Each row of a before or after table is a point. The points were changed in one or more steps. Then noise was added and the rows were shuffled. The steps act on how far a point lies along the listed directions, d1 being the first. Name the steps. A step turns or swaps two directions, mirrors them in a line or flattens them onto one, adds a multiple of one to another, or multiplies one. Angles are multiples of 10 degrees, from the lower direction toward the higher: turns from -170 to 170, lines from 10 to 170 but not 90. Use the fewest steps. Two steps may share a direction if one is a turn and the other turns, adds or multiplies; they go together, in the order done. Otherwise the lowest direction goes first.
(in the rows, 128 means zero)

Directions:
(1): [ 82 117 175]
(2): [172 148 175]
(3): [150  65 134]
Before:
[[191 173 123]
 [124 149 108]
 [ 55  88  93]
 [ 75 149 115]
 [ 96 111  71]
 [154 194 127]
 [ 45 114  81]
 [119 140 110]
 [213 148 123]
 [210 102 133]
 [ 99 104 136]]
After, 11 rows:
[[171 187 127]
 [136 128 119]
 [109 118 149]
 [191 187 105]
 [ 93 102 146]
 [139 137 118]
 [ 78  62 122]
 [126  90  90]
 [197 176  85]
 [ 90  74 123]
 [172 143  84]]
Steps: multiply d1 by 1.3; flatten d2 and d3 onto the line at 140 degrees

Directions:
(1): [ 67 159 156  51 129 130  97 155 112]
(2): [158 180 145 138 175 100 117  94  57]
(3): [159 107 127 119 159 118  34 116 170]
(4): [ 84 168 154 196 119  78 110 153 159]
Before (11 x 9):
[[102  71  90  84  93 156 132 164 203]
 [151  96 101 131 149 113  43  65 136]
 [ 88 164 154 134 146  94  94 144 132]
 [ 51 193 180  90 128  90 141 154 103]
 [125  66 136  94 103 176  42 169 214]
 [ 87 182 131  77 158 147 121 130  84]
 [ 83 102 137  87 133 133  39 149 196]
 [ 80 229 166 142 160  79 107 126  91]
 [123  89 127 116 114 143  96 143 211]
 [105 192 169 122 155 102 105 147 102]
 [110 124 143 186  87 127 127 151 181]]
After (11 x 9):
[[105 123  97 127  97 141 194  84  67]
 [145 185 141  86 192 116  80  85  69]
 [ 86 186 133 128 156 125 107 129 117]
 [116  69 122  76  65 219 185 164 134]
 [178  87 119 105 124 169  95 113 150]
 [140 138 133  80 164 129 108 115  88]
 [125 154 165  68 172 104  68 116 128]
 [145 165 154  97 169 126 102 125  84]
 [102  86 111  52 109 188 175 134 114]
 [ 97  68  95  94  93 159 145 159 199]
 [128  79 118  83  96 175 168 135 157]]
Steps: multiply d1 by 0.7; turn d2 and d4 by -20 degrees; turn d3 and d4 by -140 degrees
